Rows are points. To make a cloud, some directions were put in groups of two or more. Within a group, all points are equally far from the middle, so they leave a hole (a ring in 2 directions, a hollow ball in 3). The other directions are filled evenly. Then the cloud was stretched, turned, moved and blurred a little. Count the holes, and give their numbers of directions, smallest first.
In the rows, 128 means zero.

Cloud (22 x 3):
[[114 110  70]
 [113  66  64]
 [ 63 117  89]
 [153 130 170]
 [ 78  84 155]
 [127  69  89]
 [ 99 190 153]
 [115 120  74]
 [116 188 124]
 [ 79 150 121]
 [135  80 118]
 [107  76 149]
 [ 93 160 179]
 [120  61 106]
 [ 98 120  74]
 [167 142 116]
 [ 90 171 163]
 [164 126 133]
 [155 149 101]
 [ 98 182 143]
 [111  93  65]
 [142 114 162]]
Holes: 1 (2)

Cloud, 27 rows:
[[114 139 119 134]
 [137  36  99 144]
 [172  68  79 130]
 [156 111 112 119]
 [125 101 125 155]
 [140  98 169 137]
 [193  65 100 139]
 [122 141  92 117]
 [122 101  63 147]
 [174 127  86  48]
 [142  56 124 155]
 [140 105 175 114]
 [182  98 129 139]
 [121  86 156 101]
 [ 85  87 152 181]
 [139 150 124 175]
 [154 172  89 205]
 [145 152  92  77]
 [157 120 154 178]
 [129 173 135 111]
 [ 96  99 141 157]
 [101 145 105 131]
 [105  68 185  83]
 [152  63  98  66]
 [134 156 143 158]
 [159 104  84  99]
 [181  54  86 189]]
Holes: 0

Cloud (56 x 6):
[[ 49 154 139 142  81 147]
 [107 169 140 176  73  86]
 [ 77 199 130 202 118 149]
 [129 160 167 125 191  87]
 [136 126 154 133  99 110]
 [ 87 138 172 141 113 174]
 [ 73 135 145 158 134 102]
 [129 121  91 159 129 167]
 [140  81 140 125 138 151]
 [140 128 129 163 139  91]
 [102 119 164  87 163  67]
 [154  65 148 163  79 141]
 [143 160 129 134  66  84]
 [ 54 114 170 123  65 122]
 [108 106 105 110  75  91]
 [ 91 129 162 168  97 154]
 [154 110  73 171 111 130]
 [ 69 168 150 126 130 151]
 [104  95  85 145 133 126]
 [109  58 131 142  94 170]
 [182 111 102 165 141  78]
 [ 54 186 173 125 105 131]
 [ 46 184 133 163 138 104]
 [124 146 152 160  84  78]
 [153 137 186 133 203 123]
 [ 55 138 129 127  93 122]
 [ 46 102 157 168  83 134]
 [ 81 164 137 199 123  94]
 [ 40 139 190 136 188 119]
 [118  82 127 111 138 115]
 [170 111 100 185 128  64]
 [131  91 156 125  77  82]
 [115 167 145 146  76  70]
 [131 122 182 119 138  35]
 [179  98 155 103 171 106]
 [121 150 114 201  80  78]
 [143 149 107 139  75 108]
 [146 154 141 159 130 129]
 [163 149 152  95 145  68]
 [120 124 172 182 108  75]
 [ 99 124 150 126  59  95]
 [ 73 128 149 112 132 128]
 [127 109 166 104  38  52]
 [137 167 116 197 158 128]
 [ 92 216 142 139 188  93]
 [151  86 126 148  80 140]
 [102 152 151 156 133 160]
 [163 158 108 165  81  79]
 [ 87 173 135 132 161  64]
 [129 154 160 147 189  86]
 [108  91 128  92 124  98]
 [123 115 141 110  52  60]
 [129 115 108 164  78 116]
 [105 105 163  96 118  63]
 [ 63 126 121 133 109 130]
 [164 188 133 209 152  68]]
Holes: 0

Cloud, 75 rows:
[[ 81 151 133 149 106 138  30  99]
 [150 120 129 190  79 107  66 140]
 [128 178 193  97  78 113 113  80]
 [198 101 140 110 109  90  98 116]
 [ 63 112 150  75 134  56 100 134]
 [ 69 112  61 148 127 125  82 129]
 [ 91 199 123 145  96 131 129 152]
 [ 99  97 165  95 119  80 144 159]
 [140 136  97 168  84 181 134 170]
 [148 157  96 118 138 185  85  72]
 [118 164 173 152  92 104 128 187]
 [119 127 156 120 107  97  63  56]
 [128 202  96 134  95 162  70 101]
 [153 166 181 100 128 128 107  57]
 [ 99 162 194  96 105  84 147 147]
 [160 127  70  92 142 138 109  89]
 [158 189 156 101 121 194 132  99]
 [ 59 117 144 147  59 123 139 114]
 [183 125 103 141 142 159 132 164]
 [108 151 169 100 113 123  85  33]
 [136 136 198 129 130 112 101  81]
 [105 106 110 153 106 124  27 133]
 [149 175 102  79 130 132 103  65]
 [123 168 118  58 129 131 121  67]
 [ 46 165 170 144 108 135  54  88]
 [167  93  84 119  85 163 104 133]
 [124 155 104 126 113 185  37 103]
 [136  78 126 120  92 136  82 165]
 [120 108  77 136 117 121  79 195]
 [112 121 178 100  60  79 132 130]
 [ 77  83 114 117 113 135  83 157]
 [ 89 113 141 100 149 115  50 128]
 [ 65 129 150 140  77 119 105 181]
 [192 121 191 138  80 139 119 116]
 [200 124  81  97 142 109 115 133]
 [ 94 124  92 173 134 150 147 171]
 [148  93 167 127 111 129  72  91]
 [ 65  74 153 124 127  97  67 116]
 [106 176 198 131 127 103 167 108]
 [ 91 173  90 113 120 166  78  79]
 [ 49 163 174 117 107 101  76  66]
 [195 101 135 109 121  92 110 140]
 [161 151 200 106  73 106 136 152]
 [170 137 166  91 129 131  75  76]
 [ 60 142 136 175  76 145 147 128]
 [ 74 182  96 118 147 106  84 105]
 [ 67 120  96 130 124  75  66 137]
 [162 154 167 137 112 183 148  76]
 [170 133 194 149  54 164 112 110]
 [105 130  59 132 165 136  89 146]
 [ 90 117  93 149 132 139  40 138]
 [191 128  89  87 128  82 103 114]
 [103 167 216  84 124 131 130 109]
 [122 135  98  64 161 148  93 118]
 [162 116 126  48 108 107 121 140]
 [ 82 119 169 115  67 163 127 126]
 [104  86 162 170  97 133  92 154]
 [129 128 140 186  63 106 108 170]
 [156 122 137 117 109  91  81  64]
 [126 137  98 186 135 151 120 176]
 [130 123 112 189  86 156 109  91]
 [ 97 170 150 116 152 152 197 146]
 [141 175 114 154  82 171  37  90]
 [118 114 102  77  89 127 136  93]
 [ 57 116 122 124  87 155 110 151]
 [113 189 105 134 144 116  57 137]
 [ 77 161 126 123  89 130  50  83]
 [124 153 213 118 106 153 100  66]
 [100 174 118 130  56 125  98 138]
 [106  83 131 118 127 125  59 139]
 [ 78 157 142 203 125 129 118 113]
 [ 60 152 108 119 115 104 111 183]
 [159 112 153 160 105  95  67 151]
 [166 116 142 134  95 162  32 105]
 [120  90 145  87 119  78  68 128]]
Holes: 2 (3, 4)

Cloud, 106 rows:
[[105  97 173 174  70 125 206 105 145]
 [177 163 171 156 146 164 143 108 113]
 [136 116  76 170  95 175 172 153 145]
 [ 93 147 106 108 119 192 109 142 130]
 [152  82 121 160  87 136  96 160 122]
 [ 87 185  94 100 145 116 105 115 115]
 [ 37 164 120 119 140 102 144 134 125]
 [103 213  93 134 175 129  91 141 114]
 [ 88 185 100 112 145 104  93 127 120]
 [145 136 123 167  90 154 177 163 141]
 [ 98 131  90 160 163 118 146 126 118]
 [217 183 116 110 144  93  96 139 127]
 [130 131 157 168 104 183 171  90  92]
 [112 190 112 139 122 193 142 106 122]
 [173 123 127 140  86 138 148 140 207]
 [115 149  79 122 125 173 167 157 152]
 [ 89 166  79 108 149 191  93 139 107]
 [186 121 128 124 162  94 203 145 118]
 [172 189  81 125 136 184 172 125 154]
 [119  89 170 192 116 128 157 100 106]
 [138 184  80 171 140 166 173 117 120]
 [ 94 190  90  97 132 142 118 138  97]
 [174 137  78 178  41 152 164 137 145]
 [ 51 127 133 133 150 134 165 133 144]
 [207 154 112 158  91 153 161 103 126]
 [141 170 128 134 127 154 104 145 132]
 [135 124  75  85 106 102 195 132 183]
 [150 102 168 136 159 123 145  89 125]
 [165 129 182 129 137 147 184  87 101]
 [201 154 157 134 184 127 161 127 109]
 [119 149  64  81 126 147 183 157 121]
 [188 141  97 143 128 114 119 159  61]
 [161 167 146 177 133 157  81 167 116]
 [174 159 173 168 124 163 132  86 129]
 [147  69  78 114 149 104 144 157 148]
 [ 98  62 137 155 136 151 112 122  90]
 [137 133 148 123 145 188 166 153 201]
 [ 71 162 135 147  87 108 186 152 118]
 [128 126 140 127 177 125 113 147  89]
 [135 167 108  95 130 207 140 116 177]
 [160 133 123 143 125 143 100 159 101]
 [122 187 145 143 133 186 126 153 165]
 [143 135 202 110 127 135 156 127 196]
 [128  87  52 146 119  79 155 100 119]
 [166 171 112 124 110 126  65 123 148]
 [110 126  88  86 111 120 179 123 120]
 [139 216 119 114 151 187 158 123 119]
 [128 189  51 180  87 118 200 145 142]
 [123 141  33 119 139 120 166 160  90]
 [147 174  98 139 143 122 123 114  53]
 [154  77 188 188 125 189 195 124 167]
 [142 124 128 158 128  68 196 145 117]
 [ 82 106 119 140 122 135 108 185 101]
 [175 200  76 127 107 101 149 145 135]
 [ 85 143  25 110  82  83 199 157 144]
 [ 78  64 111 115 196 136 150  85 104]
 [ 76 153 110 137 107 188  81 109 122]
 [103  95  69 139 138  72 122 118 118]
 [132 122 138  83 124 126 149  98 179]
 [153 148 135 141 116 125 208 126 121]
 [ 74 146 161 155  98 117 133 152 167]
 [114 134 148 198 171 132 128 120  85]
 [149 130 125  90 119 128 176 123 224]
 [131 157 127  77 193 134  94 121 123]
 [199 153 141 137 114  88 164 158 117]
 [115 120 158 105 162 149  53 164  97]
 [124 214  49 134 135 107  98 170 151]
 [183 198 100 108 134  75  95 159 152]
 [ 51 100  56 118 152 136 144 159 123]
 [152 112 186 185 159 127 155 130 100]
 [132 127 116  95 139 219  98 128 167]
 [121 168  44 132 136  98 121 106  72]
 [142 134  56 148 105 131 132 141 127]
 [167 145  89 167  85  77 168 136 110]
 [ 73 107 119 115 129  96 122  98  81]
 [175  97 107 172 120 138 154 114 167]
 [162 156 149 101 191 103 155 119 142]
 [146 114  37 154 123  83  98 172  60]
 [100 103  91 163 139 207 163  88 104]
 [211 149 134 176  82 128 160 162 141]
 [134  65 102 126 103 121 139 188 153]
 [127 146  43 102  74 111 145 134 150]
 [ 88 190  65 149  96 109 177 147 175]
 [158 135 139  94 122  79 144 182 188]
 [ 47 153  78 134 114 164 108 180 102]
 [126 134 115 122 165 163 249 111 146]
 [152 151  49  88 149 140 106 166 155]
 [154 102 135 117 102 186 161 131 201]
 [ 82 133  86 133  56 128 113 149 165]
 [117 111 146 136 106 137  97 160 123]
 [ 89  95 159 106  79 122 111 158 171]
 [199 111 143  91 108  77 200 171 137]
 [ 86 135 150 156  87 150  95 144  76]
 [148 170 120 108 119 115  48 121 119]
 [119 173  72 151 122 100 115 173 131]
 [192 104  94 165 140 115 151 166 117]
 [ 90 144 120 164 169 157 110 105 126]
 [ 64 188 125 136 110 155 170 115 116]
 [120 170  42  80 109 101  55 145 115]
 [133 167 103 154 112 165 145 106 173]
 [156 127 184 159 150 140 108 116 128]
 [ 46 114 136 150 122 127 131 136 169]
 [130 173 170 121 150 148  69 134  98]
 [234 168 107 134 112  79 156 163  81]
 [ 82  71  96 104 148 200 153 100 153]
 [ 93 165  92 112  99 119  60 125 106]]
Holes: 0
